Each row is a point. Each table stands for the endless flat space through its points: a line for two points, a plane for three, and so on. The two share one point or none. Which?

First, 2 rows:
[[ 23  14 -11]
 [ 23  10  -8]]
Second, 2 rows:
[[ 15  23 -14]
 [ -1  25  -8]]
They share: [ 23  22 -17]

First, 3 rows:
[[ 28 -42  32  12  21 -20]
 [ 31 -32  43  11  40 -20]
 [ 23 -46  24  10   7 -18]]
Second:
[[ 28 -42  32 -24  -2 -10]
 [ 14 -25  35  13  16 -18]
 [ 16 -21  31   7  17  -9]]
They share: no point

First (3 x 8):
[[ -1  -9 -38  17  23  26  34  40]
 [ -1 -15   7  53  17 -28   7  19]
 [ 20 -10 -35  17  34  17  22  41]]
Second (6 x 8):
[[-43   3 -36  27   0   3  16  39]
 [-17 -27 -33  52  27  16  17  49]
 [  6 -36 -34  -1  41   0  24  56]
 [ -3 -29  -2 -19  38 -19  66  67]
 [ 17 -24 -57  36  18  36 -10  28]
 [-24  14 -38  11  -6  14  22  22]]
They share: [ -8 -10 -29  25  18  17  32  35]

First (6 x 11):
[[  3 -32 -32 -17 -43  -9  10  17  -4  45   9]
 [-16 -28 -77   8 -38 -33 -32   1   7  31 -16]
 [-42 -26 -15 -27   6  13  40  37  57  11  -4]
 [  0 -40 -25 -56 -48  18  14   6   8  42  13]
 [ 53   4  -1 -31 -36 -10   0 -28 -15  27 -36]
 [ 13 -20 -52 -28 -37  -5 -28 -23   8  45  -9]]
Second (4 x 11):
[[  2 -36  -3 -34 -45  -1   4  -3 -14  -6 -26]
 [  5 -44 -16 -35 -48  -9   8 -10 -11  -7 -29]
 [-16 -18 -27 -34 -39 -19  34  21  16  12 -26]
 [-28   6  -8 -16 -46   5  11  26  14  30 -29]]
They share: no point

First (3 x 12):
[[  6 -21   6 -54  14 -16  23   1 -46 -40   9   0]
 [-16   5  25 -12 -17 -52  -2   7 -48 -38  25  -7]
 [ -4 -12  14 -37   1 -31  15   1 -44 -38  17  -2]]
Second:
[[  0 -21  15 -44 -29   8  32 -15 -11 -45 -26  -5]
 [-44 -34  73 -46   4  -7  24  24 -52 -56  48  18]
 [ -6 -19  33 -64 -13 -16  12   5 -25 -59 -10 -11]
 [-17   2   6 -23 -23  19  24 -15 -26 -51  10  24]
 [-31  -5  10   1 -18  12  47 -44 -28 -29  49  12]
 [  3 -48  30 -50   5 -56  35 -31 -19 -21   5 -39]]
They share: no point

First (2 x 18):
[[-42  17 -20  18 -13 -15  27 -10  13 -57 -59   3 -40  -8 -23  32  12 -20]
 [-36  19 -11  22 -12 -12  21  -5  18 -49 -50   0 -35 -17 -19  28   7 -21]]
Second (4 x 18):
[[-53  35 -14  18   8  32  30 -15  25  -7 -40  -9 -61 -71  30  18  -6   6]
 [-45  31  11  24   8  12  33  -9   7 -30 -44  -9 -66 -70  19  37 -13 -19]
 [-33  31  19   1 -16  -2  42   5  13 -26 -36   3 -39 -71  21  41  -2 -24]
 [-29  -1  19  52   8 -28 -27  15  31 -38 -44 -25 -38 -10 -45  13  -1 -23]]
They share: no point

First:
[[ 15 -19 -24   4 -37 -60   9  -3   1  -8 -21 -12 -10   3   0  13  26 -26
  -50  -1]
 [  7   8 -14 -12  11   9 -19  21  31 -29  -5  13   7  13  -5  -9  43  41
   21  20]
 [  0 -24 -54   0 -14 -39  -2 -26   5  -9 -15 -27 -30   8  22  -1  19 -24
  -64 -20]
 [ 38   6 -13 -32 -29 -18  -4   3  33  -3 -18 -12 -24 -25  22  -4  25  28
  -13  51]
 [ 23  -5 -70 -30 -17  15   1 -39  38   0 -23 -26 -81 -22  71 -25   9  15
  -53  16]
 [ -4   6 -70  -8  20  64  -6 -12  45 -32 -15  20 -56  17  48 -34  31  40
   -2 -10]]
Second, 7 rows:
[[-14  -3 -51 -23   1  23 -50 -24  10  11   1 -21 -87   3  49  20  60   2
   -9 -10]
 [ -1  11   6  23 -18  -4 -23  24 -11   0   1 -31 -60  -7  32 -27  47  60
  -16  17]
 [-18   2  21  36 -35 -56 -30 -20  32  -7  -4   8 -17  26  34 -64  23  47
  -47  -3]
 [  4  25  -6  27  23 -21  -4 -13   0   6   6 -13 -56  34  18 -53  33  33
  -53   5]
 [ 36 -11 -53 -22  12  12  31  40  12 -23 -35 -39 -16 -12 -22 -17  33  17
  -12  23]
 [  6   0  -9  42   6 -21 -22 -31  -3   0   9  -9 -61  30  23 -24  27  18
  -59  -8]
 [ 18 -28  -6  10 -49 -22   4  45  22 -34 -35 -26  10 -25  -3 -29  24  50
   -9  22]]
They share: [  9 -12 -36  -6  -3  -8  -9  -5  20 -13 -15 -13 -32   8  14 -13  32  10
 -30   3]

First:
[[ 53   0  28  -5 -42 -17  45 -33 -17  -4  21  40  -9 -32 -20 -18  26 -11
  -27  50 -11 -13 -30 -40]
 [ 59  -3  33  -2 -40 -19  37 -28 -17  -8  42  38 -14 -36 -31  -9  21 -18
  -30  41 -13  -3 -34 -46]
 [ 28  -7  64 -16 -35 -19  12 -45 -40  27   9  24  15 -35 -22 -42 -12 -36
  -39   3  17  18 -34 -10]
 [ 51 -19  40   2 -53   3   9 -42 -48  16  36  48   6 -57 -39 -18 -13 -35
  -22  -1   1  15 -23 -38]
 [ 46  -2  33 -21 -49 -13  48 -48 -32  19 -18  42   2 -35  -9 -33  27 -11
  -22  58  -1 -20 -26 -28]]
Second:
[[ 27  11  39  26 -17   6  45 -21  -1   8   6   7   2  -1 -35 -33  30 -11
  -18  34 -19  24 -42  -6]
 [ 31   5  35  12 -29  -8  37 -29 -11   0  16  25   4 -17 -21 -33  14 -13
  -28  26  -7   6 -32 -18]]
They share: [ 33   2  33   5 -35 -15  33 -33 -16  -4  21  34   5 -25 -14 -33   6 -14
 -33  22  -1  -3 -27 -24]

First, 7 rows:
[[ -8  12  13  -1  12  11 -21 -29  19  21 -12  -5  29 -12  18  -4 -13  20
    7  -9  23  -5  -5   1]
 [-14   5   2  -1  10   9  -8 -27  34  15 -21  17  39 -20   7  -3  -1  30
   16  10  35 -14   1  -5]
 [ 12  51  21  50  -2  12 -41 -29  43  34 -31  -3   1  -7  25  26 -63  39
  -21 -14  -3   4 -71 -23]
 [-51 -25  -8 -35   5  13  27 -14 -16 -25 -23  78  34  -6 -31 -21  42 -15
   12 -11  53   1  25 -58]
 [-28  24  -8   6  47   8 -18 -16   8  20 -22  -1  14 -23  46  18  10  14
   15 -16  -7 -28  10 -13]
 [-38  -4  34  16 -31  54  42 -70  14 -10 -18  57  24   7 -34 -36 -28   6
   -3   2  53  34 -26 -43]
 [  2 -19  35  -9  -4   3 -14 -35  45  24 -13  18  44  -4 -36   1 -42  43
    1   7  38  19 -10  -8]]
Second (2 x 24):
[[-14 -18   5 -24  51  41  -5 -58  14   9   6   6  15  -6 -23  14 -18  46
   -2 -35  14  35   9 -53]
 [-26   2  41  12  19   5  -9 -26  10  25 -22  18  11   2  -3  18 -42  10
   -6 -19 -10  11 -11 -25]]
They share: [-23  -3  32   3  27  14  -8 -34  11  21 -15  15  12   0  -8  17 -36  19
  -5 -23  -4  17  -6 -32]

First (2 x 24):
[[ 53  37 -12  44  38  -8 -22  -7 -39  19 -17  16  11  32  -8 -39 -35  30
  -41   9  39 -39  -6  43]
 [ 13  -3 -42   9  18  -8  23 -52   1   4 -17  -9  11  27 -33 -34   5 -10
  -31 -26   9  -4   4   3]]
Second:
[[ 41   8 -34  18  38 -27  27 -39  30   9 -22  46  14  37 -19 -45  -2 -23
  -47  -3  35 -49 -15  22]
 [ 40 -16 -32  -2  52  31  10   0 -10  30 -11  33  15  32 -18 -44 -10 -56
  -35 -18  50 -36 -36  -7]
 [ 27  -2 -53  36  36 -72  15 -70  20  19 -22  33 -32  35  -1 -52 -26  -2
  -57   2  19 -52  28  27]
 [ 22 -30 -75  38  35  -6 -42 -17 -53  74   0 -58 -43  43  -4 -38 -38   0
  -14 -23  36 -10  35 -46]
 [ 26   8 -40  38   9 -25   2 -54 -33  14 -28 -13 -25   5 -10 -39 -24  19
  -44 -12   8  -7  28  43]
 [ 47  17 -34  42 -19  20  11 -30 -36  20 -44 -34  -3 -17 -22 -27   6  11
  -31 -21  23  17   7  55]
 [ 23  37  -5  28  12  -9  32 -50   6  -6 -32   9  36  26 -30 -28  22  16
  -45  -8  18 -14  -2  58]]
They share: [ 29  13 -30  23  26  -8   5 -34 -15  10 -17   1  11  29 -23 -36 -11   6
 -35 -12  21 -18   0  19]

First, 4 rows:
[[ 30 -13  38  -4  -8 -20 -34 -31 -24  42  13  25 -21   9   7 -52 -13 -33
  -33 -34 -28 -29 -24 -12]
 [ 54  -7  22  42  41  20  -2  -3 -26  17  26  46 -63 -24  67  -4 -70 -10
   -8 -46  -8 -32 -54  42]
 [ 76  21  14  40  13 -30  24  31 -42  47  30   4 -69 -18  27 -10 -36 -36
  -28 -12 -38 -46 -54  14]
 [ 28  -4  10  57   6 -20  20   7  -7  37  45  18 -45 -13  35  -4 -29 -43
   -9  -7 -34  -2 -27  41]]
Second:
[[ 29 -13  33  24  18 -25 -13 -11 -14  38  19  25 -20   0  10 -27 -26 -31
  -33 -14 -25  -8 -29  10]
 [ 17 -21  24  32  20 -22 -31 -14 -26  56  19  28  -6   8  19 -33 -31 -25
  -44 -16 -15   3  -5   6]
 [ 32   0  44  -4 -19 -10  16 -28 -13   2  38  32 -60  13  28 -50 -34 -41
   28 -47 -34 -40 -65  13]
 [ 11 -23  23  16  22  11  -5   8   2  23  32  50 -40 -33  10 -29 -39 -35
  -16 -46 -36 -35 -50  33]]
They share: no point
